Each row of a before or after table is a point. One or more steps were done to the points. Then noise was added and the rows were shuffled. The steps act on how far a point lies along the listed directions, d1 being the first. Write out the steps. A step turns or swaps two directions, mirrors them in a line or flattens them onto one, adds a multiple of one to another, or multiplies one. Angles are multiples of 10 degrees, from the lower direction toward the higher: turns from -170 to 170, lines from 10 to 170 but not 90. Use the fewest steps. Two steps may share a direction if one is a turn and the other turns, adds or multiplies; they go together, in the order done. Otherwise the lowest direction goes first.

Directions:
(1): -18, 15, 64
(2): 22, -61, 20
Before, 12 rows:
9, 10, -32
-22, 17, 16
45, -59, -51
16, -22, 6
26, -10, -5
12, 37, 54
-29, 23, 61
23, 59, -19
45, -71, -65
-59, 101, 24
-12, -21, 8
25, -25, -54
After:
-46, 26, 109
7, 59, 29
20, -27, 11
10, 3, -31
-36, 56, 23
43, -46, -63
37, -6, 61
40, -66, -75
28, -50, -25
-23, 13, 19
-20, -1, -17
22, 0, -16
Steps: mirror d1 and d2 in the line at 150 degrees

Directions:
(1): -38, -13, 2, -54, 42, -51, -58, 13
(2): -18, -63, 49, -29, 22, 14, 49, -43
(3): -10, 49, 61, -36, -52, -34, 27, 19
(4): 44, -59, -34, -21, -58, -46, 2, 0
(5): -6, -17, -21, -19, 22, 15, 49, 91
(6): -42, -37, 33, 78, -14, -34, -10, 28
Before (9 x 8):
27, -80, 53, 4, -60, 12, 99, 15
29, 14, -26, -64, -41, -35, -10, -4
8, -62, 4, 34, 2, -47, 10, 70
-20, -46, -18, 5, 83, 59, 74, 62
8, -54, 28, -55, -25, -1, 45, 3
55, -11, -1, 67, -54, 21, 11, 24
-30, -22, -3, 37, 59, 34, 8, 83
-4, -46, 11, 24, -36, -29, -12, -11
9, 49, 9, 6, 4, 18, 51, 27
After:
-7, -17, 27, -58, -37, -42, 17, -18
20, 40, -6, 23, -24, -8, 38, 46
11, -85, -14, 26, 33, -19, 22, 41
12, 16, -63, -7, 61, 55, 40, 89
-17, -50, 73, 44, 4, 54, 88, 12
58, -51, 0, 53, -41, 35, 27, 0
-35, -25, 60, -22, 18, 26, 40, 9
11, -17, -67, 22, 35, 24, -17, 90
-24, -59, 19, 26, 10, 5, -1, -35
Steps: add -0.3 times d5 to d2; turn d2 and d4 by -60 degrees; turn d3 and d6 by 40 degrees

Directions:
(1): 120, -26, 10, 2, 21, -4, 37, 12, -12, -41, -42, 9, -31, -14
(2): -44, -56, -52, 51, 59, 20, 45, 6, 1, -50, -23, -22, 40, 20
(3): 33, -50, -7, -20, 17, -17, -70, -1, -22, -37, 78, 32, 57, 8
Before:
23, 13, 20, 1, -18, -20, -5, -10, -14, 26, -4, 6, -34, -13
21, -34, -13, -2, 12, -4, -41, -8, -14, -36, 51, 16, 40, 13
84, -26, 8, -9, 8, -13, 2, 11, 0, -31, 1, 20, -5, -12
3, -31, -16, 12, 25, 6, -8, 17, -3, -42, 17, -9, 32, 11
-54, 24, 1, 10, -6, 12, 14, -3, -2, 29, -12, -14, 5, 1
-20, -6, -3, 22, 7, 9, 13, 15, -4, 17, 6, -12, 5, 7
59, -41, 4, 7, 31, 1, 7, 1, -1, -48, -10, -1, -5, -10
-12, -52, -35, 19, 33, -1, 4, 2, -8, -24, 6, 4, 40, 22
-19, 2, -4, 6, -16, 9, 22, -13, -3, -8, -11, 4, -10, 17
111, -46, 20, -24, 37, -4, -11, -3, -25, -59, 19, 21, 8, 0
-9, -8, 10, -53, -16, -7, -80, 10, -9, 30, 58, 36, 7, -4
After:
-18, 7, 3, 14, -2, 7, 2, 14, 1, 26, 21, -13, 1, 8
121, 11, 54, -45, -9, -7, -6, -8, -16, -14, 0, 24, -38, -15
21, -11, -16, 2, 29, 21, 64, 21, 4, 6, -81, -10, -55, -7
63, -2, 36, -29, -14, -14, -37, -6, -2, -3, 23, 10, -20, -13
-24, -7, -3, -2, -21, 5, 2, -18, -11, -6, 14, 11, 2, 22
13, 47, 30, -21, -31, -10, -11, 11, 6, 20, 1, -3, -26, -9
-57, 2, -15, 10, 8, 12, 6, -2, -6, 8, 3, -12, 26, 6
-1, 37, 22, -22, -44, -15, -12, 0, 6, 49, -6, 11, -25, -1
13, -41, -12, 25, 20, -12, 8, -4, -22, -22, -2, 5, 3, 0
40, 41, 22, -7, -31, 3, 19, -2, 9, 16, -33, -7, -52, -8
84, -16, 19, -17, 0, -18, -13, 8, 3, -19, 11, 22, -9, -18
Steps: turn d1 and d3 by 130 degrees; turn d1 and d2 by 140 degrees

Directions:
(1): -48, 91, -28, 56, 22, -6, 47, 62, 0, 54, -25, 23, 19, -64, -23, 18, 50, -1, -16, -41, 25, 35, -1, -24
(2): -4, -6, -31, -65, 42, -12, -42, 58, 72, 49, -5, -86, 49, 12, 42, 13, 32, -20, 28, 3, -43, -11, -23, -31
(3): -44, -49, 52, -30, -22, 22, 29, 11, 28, 30, 25, 25, 19, 50, -93, -49, 81, 41, 8, -36, -24, -7, -14, 19
Before (8 x 24):
4, 14, -3, 31, -17, -6, 11, -35, -18, -23, -8, 26, -34, -26, 0, 1, -6, 1, -15, -8, 12, 10, 7, -1
-19, 9, 8, 21, -2, 5, 41, -7, -19, 7, 5, 45, -7, -7, -42, -18, 10, 16, -16, -13, 7, 16, -3, -8
6, 10, 14, 4, -12, -9, -1, -20, -36, -19, 1, 8, -23, 9, 5, -4, -39, -11, -10, 2, 27, 5, 7, 0
4, -81, 43, -36, -43, 21, -27, -47, 6, -33, 29, 17, -17, 60, -30, -27, 1, 41, 19, 4, -16, -19, -3, 26
-36, 60, -10, 55, 0, 1, 35, 14, -15, 20, -15, 35, 12, -45, -3, -10, 17, 9, -28, -7, 23, 13, 7, -13
27, -46, 6, -28, -5, 0, -30, -31, 10, -28, 9, -20, -15, 39, 16, -18, -27, -11, -7, 23, -9, -15, -10, 28
-10, 30, 4, 43, 0, 7, 12, 12, -29, 14, 6, 24, -4, -29, -11, -1, 2, 9, -5, -19, 26, 9, 0, -14
-32, 2, 11, -11, -2, 8, 3, 21, 12, 19, -1, -2, 18, -12, -23, -22, 43, 17, 5, -29, -23, -2, -9, 3
After (8 x 24):
31, 2, -11, 17, -16, -9, -14, -54, -22, -46, -9, 9, -41, -18, 40, 17, -40, -9, -11, 15, 7, 0, 10, -1
4, 9, 12, 40, -13, 11, 1, -16, -46, -13, 9, 29, -20, -16, -4, -5, -25, 9, -6, -2, 25, -1, 5, -3
17, -26, -19, -42, 17, -9, -39, 8, 36, 2, -1, -53, 1, 25, 33, -3, -7, -18, 2, 18, -21, -13, -15, 10
-42, -121, 69, -90, -37, 33, -21, 0, 74, 21, 49, -10, 35, 106, -93, -65, 99, 66, 39, -29, -60, -27, -26, 25
-7, 32, 7, 61, -22, 6, 29, -31, -48, -21, -5, 56, -18, -27, 2, -11, -24, 10, -35, 10, 37, 5, 16, 5
30, 13, -5, -6, 3, -20, -26, -22, -33, -32, -6, -23, -24, 6, 45, 9, -66, -27, -5, 24, 24, 0, 3, -9
-27, -44, 42, -2, -20, 19, 43, -30, -9, 0, 29, 55, -7, 36, -74, -50, 26, 36, -10, -16, -12, 1, -11, 16
-63, -25, 49, -14, -27, 23, 32, 18, 17, 30, 14, 32, 25, 18, -95, -60, 93, 48, 1, -55, -27, -4, -12, 19
Steps: turn d1 and d2 by -50 degrees; multiply d3 by 3
